Every row gives one point. The ring and each string are closed loops that go straight from each point to the next, and from the last back to the first. Before rounding, they use only three directions, however many columns there are. Count how often each string passes through the ring. Passing back the other way cancels.

Ring (10 x 4):
[[ 60  39  -1 -45]
 [ 41  67  15 -43]
 [ 22  74  20 -40]
 [-13  62  16 -34]
 [-39  22   1 -28]
 [-41 -12 -13 -27]
 [-30 -36 -26 -28]
 [  3 -47 -37 -32]
 [ 32 -34 -36 -37]
 [ 56   0 -22 -42]]
String (23 x 4):
[[-29 -21 -61 -25]
 [-37 -58 -54 -24]
 [-33 -81 -35 -26]
 [-15 -60 -12 -32]
 [  3 -16   1 -36]
 [  4   5 -29 -33]
 [ -3 -11 -49 -30]
 [-19 -60 -65 -26]
 [-22 -71 -42 -28]
 [-30 -73 -47 -26]
 [-35 -58 -61 -24]
 [-20 -19 -48 -27]
 [-18 -12 -37 -29]
 [-42 -28 -53 -23]
 [-57 -50 -31 -23]
 [-49 -52  -2 -27]
 [-14 -21  10 -34]
 [ -2   6 -13 -33]
 [-25   6 -44 -27]
 [-55 -23 -47 -22]
 [-54 -43 -29 -23]
 [-65 -65 -33 -21]
 [-35 -27 -49 -25]]
Times through: 2

Ring (7 x 6):
[[ 28  42  -4  29 -32 -38]
 [  2  70  11  15 -48 -20]
 [-42  61  32 -13 -50  24]
 [-57 -12  12 -22 -16  55]
 [-26 -69  -1  -7  11  40]
 [ 23 -79   4  16  15  -1]
 [ 47 -26  -2  33  -4 -37]]
String (9 x 6):
[[  8   1  17  12 -20  -7]
 [  8  28 -28  23 -22 -19]
 [ 21  81 -54  39 -37 -47]
 [ 41  70  10  35 -46 -56]
 [ 39  23  36  25 -33 -39]
 [ 72   4  29  42 -22 -64]
 [ 74 -20 -15  50  -3 -64]
 [ 33 -11 -53  38   1 -34]
 [ 13  -3  -7  19 -14 -13]]
Times through: 0
String (13 x 6):
[[ -10   45   52   -2  -47    1]
 [ -18   15    5    2  -25   12]
 [ -48   27  -18   -8  -25   34]
 [ -57    6  -47   -8  -11   44]
 [ -77  -43  -54  -20   10   74]
 [ -39 -103   -1  -17   24   61]
 [  11 -107   48   -2   17   22]
 [   8  -30   27    7  -10    2]
 [  17  -29   16   14   -8   -8]
 [  10   -6  -37   23   -6  -13]
 [  34   24  -48   40  -15  -44]
 [  38   94  -39   45  -45  -64]
 [  13   83   56   12  -62  -29]]
Times through: 2

Ring (6 x 8):
[[ 79 -17  17  26 -13  34 -12 -17]
 [ 56  36   5  14 -23  29 -13  -5]
 [-13  32  -3  18 -11   9   9  24]
 [-30 -28  22  28   7   3  39  27]
 [ -4 -63  24  37  13   8  30  15]
 [ 48 -56  16  38   3  22   0  -7]]
String (13 x 8):
[[ 83 -27  50  18 -12  38  18 -20]
 [ 60 -14  26  22 -11  30   5  -9]
 [ 28  -5 -25  36  -6  16 -31   4]
 [ 57  -5 -22  35 -11  24 -40  -8]
 [103 -22  20  27 -15  40 -19 -28]
 [121 -49  68  19 -13  49  19 -36]
 [ 64 -41  41  26  -5  31  17 -12]
 [ 33 -26  21  27  -3  21  12   1]
 [ 27 -28  13  31  -1  18   6   4]
 [ 16 -48 -16  47   8  10 -18   7]
 [ 30 -67 -14  52  11  13 -22   0]
 [ 79 -81  28  42   5  31  -2 -21]
 [ 93 -52  42  29  -6  38   5 -25]]
Times through: 2
String (20 x 8):
[[  -7  -39  -34   50   10    3  -25   17]
 [  17  -80    1   51   16   11   -2    5]
 [  38  -96   24   48   16   18   11   -5]
 [  57  -80   62   30    6   29   39  -12]
 [  51 -101   47   41   14   24   28  -10]
 [  26  -97   16   51   18   14    9    0]
 [  -9  -46  -36   53   12    1  -26   17]
 [  -9  -64  -14   51   16    3   -5   17]
 [  -2  -89   40   40   19    9   44   12]
 [   0  -79   60   30   15   13   62   12]
 [ -29  -81   43   37   21    3   58   24]
 [ -37  -75   46   34   20    1   64   27]
 [ -18  -70   79   21   14   11   88   20]
 [  11  -36   50   21    1   17   49   10]
 [  -1  -20   -2   33    1    9    4   15]
 [ -30  -28  -30   45   10   -3  -12   27]
 [ -11  -28  -12   39    6    5   -2   19]
 [  14  -38   33   27    3   16   30    8]
 [  24  -64   62   25    7   21   55    3]
 [  16  -31   13   32    1   15   11    8]]
Times through: 1

Ring (10 x 9):
[[ 21  27 -37  18 -11 -26  77 -26  31]
 [ 22  44 -51   7  -3 -19  73 -30  41]
 [ 10  42 -43 -16   8  11  31 -37  23]
 [ -6  21 -22 -29  12  33  -6 -34  -2]
 [-23  -9   6 -33  12  49 -37 -22 -28]
 [-37 -47  39 -25   6  54 -55  -5 -54]
 [-38 -66  55 -13  -2  47 -50  -1 -66]
 [-29 -63  54  -1 -10  32 -29  -7 -65]
 [ -6 -33  25  14 -16   3  19 -20 -35]
 [  8  -7  -1  19 -16 -14  50 -23  -6]]
String (16 x 9):
[[ -8   1 -18  -5   3   8  23   4  18]
 [-23  -3  -4 -33  15  46 -31 -12 -12]
 [-38 -31  23 -39  16  63 -63  -5 -40]
 [-35 -41  26 -21   7  43 -38  10 -31]
 [-34 -45  24 -12   4  33 -26  23 -21]
 [-46 -51  40 -35  13  65 -72   7 -52]
 [-36 -24  28 -48  17  75 -78 -31 -60]
 [-14   0   6 -32   9  48 -33 -45 -39]
 [ -8  -4  -3  -8   0  18   8 -18  -9]
 [  6  34 -44 -11   8   4  37 -16  36]
 [ 30  83 -85 -11   9 -13  76 -42  69]
 [ 28  71 -62 -15   5   1  53 -68  29]
 [  5  20 -17 -12   1  16  18 -47  -9]
 [  6  18 -28   0  -1  -2  42 -18  20]
 [ 10  30 -44   2   1 -10  57  -9  43]
 [  4  28 -43  -6   6  -1  43  -6  40]]
Times through: 2
String (27 x 9):
[[ -24    0    7  -48   18   67  -59  -44  -44]
 [ -18  -10   15  -30    7   49  -38  -42  -46]
 [ -13  -17    6   -7   -1   19    2   -9  -15]
 [ -34  -47   26  -11    3   32  -25   22  -23]
 [ -52  -79   56  -16    4   51  -60   33  -52]
 [ -33  -58   35   -2   -3   26  -20   25  -29]
 [ -23  -42   25   -1   -4   21   -8    8  -26]
 [ -41  -84   60    5   -9   29  -30   29  -53]
 [ -43  -95   83    0  -13   43  -54    4  -91]
 [ -30  -68   73  -10  -11   50  -55  -39 -103]
 [ -14  -31   26   -2   -8   22   -5  -22  -42]
 [ -10  -27   15    6   -9    8   15   -8  -21]
 [  -5  -18   22   -5   -9   23   -3  -47  -50]
 [   0  -10   15   -2  -10   18    7  -51  -44]
 [  -2   -9    1    4   -8    5   25  -21  -12]
 [   9   -3  -18   27  -15  -29   73    4   27]
 [  31   27  -47   42  -20  -57  121   -6   58]
 [  32   44  -48   19  -12  -32   91  -42   36]
 [  20   37  -35    1   -5   -6   53  -51   12]
 [   3   10  -15   -2   -3    6   29  -27    1]
 [   0    6  -10   -6   -1   12   19  -28   -6]
 [   7   21  -35    3   -1   -8   51   -9   33]
 [  20   59  -69   -6    7  -11   67  -22   61]
 [   5   28  -42   -6    5   -1   43   -8   39]
 [  -7   -4   -6   -4   -1   12   16  -12   -2]
 [  -8   11  -22  -15    8   18   12   -8   15]
 [ -17   16  -15  -43   20   53  -35  -32  -12]]
Times through: 3

Ring (9 x 12):
[[ 10 -11 -21   0 -13  45 -37  -1  20 -15  14 -38]
 [-26  -8   2  -4  -7  16 -42  -3  -3   9  13 -54]
 [-58  -2  25  -1   0 -29 -37 -16 -22  36   8 -55]
 [-59   3  27   6   0 -47 -27 -26 -20  42   4 -43]
 [-32   7  10  17  -5 -48 -12 -38   0  31   0 -19]
 [ -8   5  -9  20  -9 -33  -6 -41  16  17  -1  -7]
 [ 17   0 -30  19 -14  -7  -7 -36  32  -1   1  -2]
 [ 37  -6 -44  13 -18  33 -16 -21  43 -22   7  -8]
 [ 31 -10 -36   5 -17  52 -28  -7  35 -25  12 -24]]
String (27 x 12):
[[  19   15    6   33  -13   -9    4  -33   28   -2    6   14]
 [ -26    6  -11   20   -6  -65   -2  -55    9   34   -8   -7]
 [ -34    0  -27   14   -5  -78   -5  -63    9   42  -13  -13]
 [  22    4  -34   25  -15  -21    4  -48   38    1   -3   12]
 [  49    5  -25   27  -20   30   -1  -24   48  -26    8   14]
 [  29    2  -17   19  -16   26  -12  -19   34  -17    9   -4]
 [  -2   -7  -32    7  -11   -7  -21  -31   21    7    1  -24]
 [  17  -11  -53    6  -15    9  -20  -31   35   -6    1  -19]
 [  68   -9  -60   15  -24   66  -15  -14   61  -45   10    1]
 [  71    1  -27   23  -24   78  -12   -2   56  -50   18    7]
 [  41    0  -18   17  -18   52  -18   -7   39  -30   15   -7]
 [  70   -3  -29   17  -24   93  -20    7   54  -55   21   -3]
 [  11   -4  -15    8  -13   28  -26  -11   22  -10   11  -25]
 [ -23  -11  -17   -4   -7    2  -37  -16    4   12    6  -48]
 [ -37  -19  -17  -17   -5   17  -55   -2   -7   14   11  -73]
 [ -33  -15   -2  -14   -6   29  -55    7   -9    8   15  -71]
 [ -62  -14    2  -14    0  -18  -50  -11  -22   35    7  -74]
 [ -38   -6    0   -1   -4  -14  -35  -18   -6   23    6  -49]
 [  -5    0    6   10  -10   15  -26  -10   10    0   12  -28]
 [ -49   -4   10   -1   -2  -26  -35  -19  -14   31    6  -51]
 [-121   -8   30  -16   11  -89  -49  -30  -55   81   -2  -86]
 [-102    2   46   -3    8  -77  -38  -27  -47   69    2  -67]
 [ -17    8   26   17   -7   -7  -18  -16    2   12   11  -22]
 [ -13    2    5   13   -8   -7  -20  -21    7   11    7  -24]
 [  -6    2    0   13  -10   -2  -19  -20   12    6    8  -21]
 [  -8   11   17   23   -9  -20   -8  -28   10   13    6   -7]
 [   7   12   11   27  -11  -10   -3  -28   20    3    7    2]]
Times through: 2

Ring (9 x 14):
[[ -6  24   3 -38 -35  21  14  12  41  31 -10  30  -8  35]
 [ -6  39  27 -59  -9  49  21  -8   8  65 -14  25 -25   1]
 [ -6  33  34 -66  25  60  22 -30 -29  61 -14  13 -26 -37]
 [ -6  16  24 -61  45  53  19 -42 -49  32 -12   2 -13 -56]
 [ -3 -10   2 -38  51  28   5 -45 -53 -20  -5  -8   8 -61]
 [  5 -31 -24   9  19 -13 -30 -26 -26 -77  12 -10  30 -38]
 [  9 -33 -35  32 -13 -34 -47  -7   3 -92  20  -3  36 -10]
 [  6 -22 -38  29 -47 -38 -39  17  44 -74  16  12  32  32]
 [  0  -6 -29   6 -51 -22 -16  22  55 -39   5  22  21  47]]
String (26 x 14):
[[   0  -20  -36    6  -30  -25  -15   10   36  -61    6   13   30   29]
 [   4  -30  -44   25  -32  -38  -33    9   33  -86   14    7   39   23]
 [  15  -41  -47   64  -39  -59  -74    7   24 -121   32   -2   45    6]
 [  14  -33  -31   49  -17  -39  -68   -9   -2  -99   28   -7   34  -20]
 [   5   -6   -7    1   -6    0  -29  -13   -5  -34   10    4   11  -19]
 [  -1  -14  -14  -18   15    5   -4  -21  -14  -38    0    1   18  -22]
 [  -4  -22  -17  -29   39   11    7  -34  -34  -45   -4   -6   23  -39]
 [  -2   -7   -8  -25   16   13    0  -22  -16  -23   -2    3   12  -23]
 [   3   -3    1  -16   17   15  -16  -27  -26  -20    4    0    6  -38]
 [  -1  -18   -1  -31   62   25   -3  -53  -67  -36   -1  -16   13  -76]
 [  -5  -31  -13  -39   79   22   11  -60  -76  -54   -6  -21   25  -80]
 [  -4  -31  -20  -28   56   10    6  -45  -52  -60   -4  -15   28  -56]
 [   4  -47  -30    5   52  -12  -26  -46  -58 -100   11  -24   40  -68]
 [  12  -38  -29   37   10  -29  -59  -25  -28 -102   24  -15   36  -45]
 [   8  -12  -14   15  -13  -12  -40   -9    0  -51   15    3   17  -14]
 [  12  -24  -29   41  -32  -35  -59    2   17  -82   24    2   29    0]
 [   8  -11  -20   22  -33  -21  -42    5   22  -53   16    9   19    8]
 [  10  -16  -34   41  -62  -41  -53   23   52  -70   21   16   27   37]
 [   0   -4  -15   -8  -21   -3  -12    1   20  -27    3   13   13   11]
 [  -3   -5  -20  -17  -21   -3    1    4   27  -26   -2   16   16   21]
 [  -6   -2  -31  -15  -49  -13    7   25   63  -24   -5   28   19   60]
 [  -2   10  -23   -2  -75  -17   -8   38   82  -11    1   35   11   75]
 [   2   10  -10   -2  -49   -5  -19   18   46   -9    5   24    5   35]
 [   4    9  -10    4  -50   -8  -26   17   44  -13    8   23    5   31]
 [   4    1  -26   19  -74  -28  -31   34   72  -34   11   28   16   60]
 [   0  -21  -50   20  -66  -43  -20   35   76  -70    8   24   37   70]]
Times through: 1
